Each row is a point. Examples show where two turns around zero, p and q, send a point. Where does a point land after both, in the order given? Backwards means that the second turn is done in reverse. Each puzzle has new turns, and all numbers are rounded.
In the rows, 128 means zero.

Turn p:
[124 159 107] -> [ 91 123 129]
[ 82 115 126] -> [133 134 175]
[146 176 150] -> [ 97 161  95]
[111 145 121] -> [108 133 142]
[176  45 136] -> [212  89 100]
Turn q:
[156  75 145] -> [142  89  81]
[111 121  92] -> [150 162 122]
[ 89 135 118] -> [114 166 127]
[127 115 100] -> [153 143 119]
[157 193 186] -> [ 80  79 189]
Where do these land?
p, then q backwards: [109  84  91] -> [184 152 131]
q, then p backwards: [ 94 177 161] -> [ 84 177 109]
p, then q: [130 122  96] -> [126 128  95]
p, then q backwards: [179 129 164] -> [112  71 109]

Turn p:
[ 88 125 155 107] -> [ 99  95 133 157]
[100 110 104 110] -> [139  86 136 121]
[182 138 129  94] -> [113 163 168  95]
[151 149  99 140] -> [139 146 112  93]
[139 169 160 147] -> [ 96 165 101 137]
[107  78 122 171] -> [183 113 117 166]
Turn q:
[128 143 155 118] -> [150 122 109 140]
[133 134  31 102] -> [106 108 174  43]
[152 133 144 121] -> [125 115 101 132]
[110 127 110 104] -> [141 112 153 115]
[121 124 137 195] -> [107 189 122 148]
[125  91 160 146] -> [110 133 129 177]
[127 143 159 111] -> [155 116 108 142]
Where do these land?
q, then p: [112 130 160  89] -> [167 160 144 135]
q, then p: [122 161 128 161] -> [104 137 116  91]
q, then p: [ 95 137  89 130] -> [ 85 143 150 138]
p, then q: [159  91 162 158] -> [127 168  76 119]
q, then p backwards: [149 114 164 131] -> [ 97 134 150 149]
q, then p: [132 135  65  99] -> [ 97 104 184 144]

Turn p:
[102 150 123 120 168 197] -> [124 133  93 104 173  67]
[ 86  78 143 144 104 103] -> [179 124 179 128 103 124]
[156 170 161 121  90  94] -> [124 118  90 124  81 178]
[ 81 100 108 187  92 113] -> [143 150 187 124  74  93]
[138 155  91 108 201 120] -> [ 89 165 122 105 194 144]
[136 139 102  93 135 154] -> [121 145  99 152 158 118]
[197 104 168 122 107 114] -> [115  63 125 159 115 173]
Turn q:
[100 105 142  84  75 112] -> [139 160  89 107  75 105]
[150 160 152 176 166 125] -> [139  90 154 176 164 130]
[138  72  83 157 100  99] -> [140 178 109  91 180 104]
[132 124  65 142 125  81] -> [146 186 164 109 161 125]
[170 148 172 117 150 131] -> [ 96  96 140 172 120 105]
[113 137  73  92 170 147] -> [ 94 149 163 104 120 186]
[ 84 118 163 148 167 161] -> [136  94  90 154 132 182]
[137 160 175 108  70 168] -> [135  70 116 111  72  87]
Where do these land?
q, then p: [156 186 137  68 165 165] -> [204  96 143 122  82  90]
q, then p backwards: [126 133 144 186 132 140] -> [133  97 157  92 143 147]
p, then q: [114 102 148 119  95 104] -> [116 101 120 117 143  87]
q, then p: [155  76 124 193 104 142] -> [107 157 157 122 200 161]
p, then q: [121 169  91 157 101  71] -> [168  85 144 100  70 120]
q, then p backwards: [143 109 145  81 174  99] -> [165 145  67 132 105 123]
q, then p: [ 80 122 107  92 124 175] -> [154 136  88 180 134  93]
